Every row gives one point. To make a cloud, some directions were put in groups of two or more. Within a group, all points are equally far from the middle, so they leave a hole (a ring in 2 directions, a hollow ball in 3). The other directions are filled evenly. Then the cloud was stretched, turned, moved and blurred a little. How many holes are there, and how many directions does each take, smallest first?

Cloud, 14 rows:
-34	29
-22	43
-15	46
3	48
29	30
-39	3
34	18
-39	2
-28	-18
-3	48
35	12
3	48
-23	-21
-26	-19
Holes: 1 (2)

Cloud, 21 rows:
-37	35	3
-53	-21	18
-21	6	-22
41	0	3
-2	-60	-30
29	-33	29
9	-66	-5
36	-9	27
21	9	-15
-40	-9	-16
-42	-27	25
4	-64	-5
47	-24	20
9	2	48
-12	-48	-28
-36	-27	-12
-40	14	-12
-5	-45	21
-14	-32	-34
14	9	-18
-23	-14	53
Holes: 1 (2)

Cloud (22 x 3):
5	-48	46
12	-26	21
27	-21	15
32	-16	7
7	-43	49
-20	-5	60
-5	25	50
-27	-26	29
-13	-17	40
67	-29	3
25	-8	14
23	-20	-2
65	5	6
11	8	33
-16	-7	49
30	17	35
49	-22	-12
14	-50	21
-23	-24	4
-2	-54	-22
7	-15	-48
-14	24	30
Holes: 0

Cloud:
-17	-6	29	-20
26	-21	22	-3
21	14	55	8
7	57	5	4
11	50	-21	40
-26	9	-13	44
-6	-16	-18	52
17	27	56	-1
-7	28	12	58
-50	9	19	33
-65	21	-13	27
14	26	24	-44
-2	6	-34	41
-40	4	24	10
23	0	31	-4
18	65	58	-36
1	18	9	45
-10	-8	12	9
-4	-8	34	18
5	-15	40	-35
-57	19	-5	2
19	2	30	1
24	-3	51	-30
-3	24	-31	-42
40	36	0	4
13	6	8	4
-19	19	-24	51
-9	22	43	23
27	52	55	-10
53	17	62	-33
-30	44	23	-28
Holes: 0

Cloud (57 x 6):
35	-1	41	26	-2	13
21	6	30	55	-7	-38
-48	-6	-4	11	-38	50
27	70	8	-16	16	-10
-5	5	35	26	-19	-37
-51	-4	-7	-7	-45	36
5	28	-46	-12	12	-18
13	61	-43	-9	-18	33
-37	-7	55	-2	0	25
-43	-6	-13	-42	-17	46
21	70	-50	1	-23	13
-25	13	-10	-37	-44	26
-57	2	-5	-9	-10	29
53	18	30	2	6	12
8	45	-14	-17	23	-24
22	51	12	-34	-24	2
-17	19	42	-25	-17	-4
49	-5	11	-26	-6	-18
-2	20	32	44	-10	-30
36	31	-57	20	22	-13
-24	-38	-11	-44	-1	39
59	47	-20	41	-20	-32
-2	35	19	-22	6	-23
-25	22	-25	-32	-38	20
9	39	-52	-8	12	-16
1	47	34	38	0	7
33	9	-7	-9	47	14
59	10	12	-12	-1	-2
40	39	22	-25	-7	22
-1	-45	-4	-34	-24	11
6	-2	-23	57	19	-8
23	14	3	10	42	30
-26	-15	-28	16	-35	-13
65	14	18	-4	12	-15
24	36	-19	-6	-20	44
-10	44	-4	-29	18	-2
-5	13	44	23	15	32
-1	-54	37	-8	-30	-5
40	63	-24	19	34	-30
29	6	-37	22	24	16
26	62	-55	43	-22	-4
13	52	-14	-14	24	-23
47	59	-12	11	33	-38
11	59	-55	-12	-14	6
-2	4	34	28	-25	-37
-19	-8	49	-46	11	22
-18	43	2	40	11	22
-47	-48	6	0	-9	50
-23	-22	15	14	-41	47
-38	-41	33	6	16	39
31	68	24	21	-2	8
-1	-19	4	-51	-27	34
11	-31	47	-40	17	-3
-48	-5	23	-27	7	31
-21	11	-4	30	-55	-7
33	60	-5	-8	-25	24
-34	-61	-3	-17	-1	25
Holes: 3 (2, 2, 2)
